Every row gives one point. To make a cloud, some directions were put in groups of two or more. Within a group, all points are equally far from the middle, so they leave a hole (a ring in 2 directions, a hollow ball in 3). The other directions are filled evenly. Then the cloud was stretched, turned, moved and blurred a little. How many holes are there, and how many directions does each take, smallest first?

Cloud (21 x 3):
[[ -0.5   8.4  30.5]
 [ 15.6 -17.9  -7.2]
 [ -2.2 -19.7 -21.8]
 [-15.3   2.1   8.7]
 [ -7.9   4.9  25.1]
 [-16.6   8.1  -3.0]
 [ -1.3   6.6  33.0]
 [  6.6  15.5   9.0]
 [ 20.3   0.0 -11.9]
 [ 10.4  11.7  19.8]
 [ -2.2 -24.0  -6.3]
 [  8.4 -30.2  14.6]
 [ 21.2  -9.2  -3.3]
 [ 24.8  -5.3  14.2]
 [-19.9   4.3  -9.1]
 [ -5.4 -22.3  -8.8]
 [ 10.8 -24.6  -0.2]
 [-16.2 -13.9  -2.3]
 [  7.1 -29.6  12.0]
 [ -3.4  14.8   9.9]
 [ 21.1   3.7   1.5]]
Holes: 1 (2)

Cloud (31 x 4):
[[ -5.2  24.1   9.8  -8.2]
 [ -2.6   5.0  -9.1  29.5]
 [ 14.8   4.9  -5.9 -26.2]
 [ -1.6  -0.4 -11.1  28.7]
 [  1.4 -21.0 -22.6  -0.9]
 [  9.3 -12.9  11.0  17.1]
 [ -1.7 -16.1 -25.0  10.2]
 [  7.3  26.7   4.6  19.8]
 [ 10.9 -10.8   7.0 -22.0]
 [  3.2  18.0 -11.8 -18.0]
 [  6.0 -14.4 -16.0  20.8]
 [ 23.1   5.9  20.8  -5.6]
 [ -5.6  -4.8  10.8  22.2]
 [ -6.6  -8.0  13.5  15.6]
 [ 29.6   4.0  14.4   3.4]
 [  5.4 -21.6 -22.6   0.0]
 [  6.9 -18.6  -5.8 -19.5]
 [ 14.3  10.5  15.5 -19.0]
 [ -2.6  18.7 -18.5  -9.9]
 [  3.4 -15.9 -22.0  15.3]
 [ -9.1  19.7  -6.8 -12.2]
 [ 16.3  20.7 -19.6   2.7]
 [ 11.2  20.2 -21.7  -0.6]
 [ 12.2  23.4  18.9  -4.6]
 [-17.6  -4.0   9.8   6.8]
 [ 15.8  21.0  19.6  -5.7]
 [ 22.5  -8.9 -17.5 -16.4]
 [ 16.6  -9.5  18.8   1.8]
 [  4.1 -14.9  15.9  -4.5]
 [-13.4  17.5  12.8  12.3]
 [ -2.8  15.7 -25.3   7.7]]
Holes: 2 (2, 2)

Cloud (30 x 4):
[[ -8.6 -38.2 -32.3 -24.7]
 [-15.7  -3.5  28.0  -7.0]
 [-15.7  14.0  13.8  -9.7]
 [-13.8   9.9 -22.0  -2.2]
 [ 10.1  -5.7  -3.8  16.6]
 [ -8.1  13.0  -2.1  12.6]
 [-14.6   7.4  23.7  -8.1]
 [ -7.0  16.2  12.9   8.0]
 [ -9.9  -3.9 -18.1  -9.0]
 [ 15.6  14.8  -3.6 -18.6]
 [ -3.2 -24.4 -18.3 -23.8]
 [-18.3 -27.1  12.7   2.0]
 [-15.5   7.9  23.8  -4.8]
 [ -4.8  10.4  13.9  18.6]
 [-11.2  -6.2  -4.6 -14.3]
 [-23.3 -11.7 -13.5  -2.7]
 [ -2.0  11.1   7.3  13.2]
 [ -7.6 -13.0 -16.2  19.7]
 [-17.4  -5.7  11.2   7.0]
 [-30.2   8.3  -2.4  -3.2]
 [-22.7  20.8  -5.7  21.2]
 [ -6.2  -9.5  10.5  22.5]
 [-29.9   6.0   0.7 -12.8]
 [ 10.3 -16.4 -13.4  17.7]
 [ 13.8   5.5  14.8   3.8]
 [  1.9 -13.7  11.2 -20.1]
 [  1.7   3.4  -5.1   4.1]
 [ 10.8 -13.8  -9.9 -18.9]
 [-18.3  30.6  10.3   2.8]
 [-31.7  -0.6  14.0  -8.2]]
Holes: 0

Cloud (50 x 6):
[[ 21.9  14.3  -8.2   0.4   0.7  45.8]
 [  4.5  -7.7   8.5   9.9  23.3 -21.1]
 [ -2.8 -41.3  -5.6   6.6   1.0  -7.7]
 [ -4.4   9.5 -11.9 -20.4 -29.3  -2.9]
 [ 20.2 -31.3   7.5 -18.2   1.8 -10.5]
 [  9.1  19.2  12.0   7.8  -2.4  -3.9]
 [  7.8  20.2   1.9  -5.9   3.6  -3.0]
 [ 13.4 -13.3  -3.1  -2.3  17.8  23.1]
 [  1.0 -23.9  -2.3 -37.4  -3.0  -6.4]
 [ -6.8  -6.8  17.0   8.4   9.9   1.0]
 [ -4.8 -26.8   4.5  -2.1  -1.7 -21.9]
 [ 24.4  16.1  -1.7   3.7  -8.8   8.8]
 [  3.7  18.1   1.5  18.9  24.3   6.6]
 [-10.2  19.8   2.7  -5.8   6.5  -8.4]
 [  9.0  24.8   1.3   0.5  -5.3  -9.7]
 [  5.9 -26.4  -6.9 -26.4 -27.7   4.1]
 [ 15.0  -4.0 -14.1  26.6  29.4 -23.3]
 [ -7.0  16.9   7.4 -11.4  21.7  -3.7]
 [  4.7 -32.4 -11.0 -15.3  -1.0  -2.0]
 [  1.5  -1.3  -3.9 -19.8 -16.1   8.9]
 [ 11.6 -19.6 -15.7   6.3  18.9  -7.6]
 [  2.2 -13.7   4.8  10.0  23.0 -28.0]
 [-11.0  13.3  -1.0  -8.8  25.2  14.8]
 [  3.8 -19.9 -22.8 -15.9  25.9   4.8]
 [ -2.3 -26.1  -1.6   6.8  28.8   2.9]
 [ 14.2  16.1  -9.2  -6.7  -9.7  -5.9]
 [ -9.1  -1.2  -4.1   2.4   3.4  -0.2]
 [-29.1   9.9  -2.6 -18.4   2.5   9.0]
 [  1.5   3.1  16.0 -35.3   5.1  15.1]
 [ -5.7 -21.3 -13.7   7.8   8.4  -8.0]
 [  9.2 -20.7   6.0 -35.1  -0.5 -15.1]
 [ 21.1   4.6 -10.7  -0.3   5.6  24.8]
 [-12.7 -17.5   1.8 -10.4 -20.9  -2.9]
 [ -2.9  26.0  -4.9  -6.9   6.6 -27.1]
 [ 15.8 -20.2   3.5  -1.2  16.6 -12.0]
 [ 25.6 -17.8  -9.5  -4.2  21.7   5.2]
 [ 38.6   4.9  -1.1   0.1  -8.6   8.8]
 [ -8.0 -12.7   8.2   3.6 -26.3  -4.9]
 [ 13.2   3.6  -1.6   6.8 -19.7  -5.2]
 [  2.7 -31.2   3.8  -5.4 -14.7 -10.0]
 [  3.7   0.8   2.0 -27.8 -25.9  21.9]
 [ 10.4   8.6  -2.8  -0.3  13.2  -0.6]
 [  2.9   8.3   4.6   7.0  -4.2  11.1]
 [ 22.3 -12.2   5.3  -2.0  -9.7   0.9]
 [ 12.2  31.4  -6.7  19.9  18.3   6.6]
 [ 16.6  16.7 -10.3   5.6  -0.6  30.8]
 [ -2.3  13.7   7.9 -26.0 -25.7  16.9]
 [ 10.1 -34.5 -13.9   8.3  15.0 -10.8]
 [ 14.0  13.4  -8.8  18.3   2.3   1.3]
 [ 37.6  -4.1   0.5   7.5  -9.7   8.9]]
Holes: 0
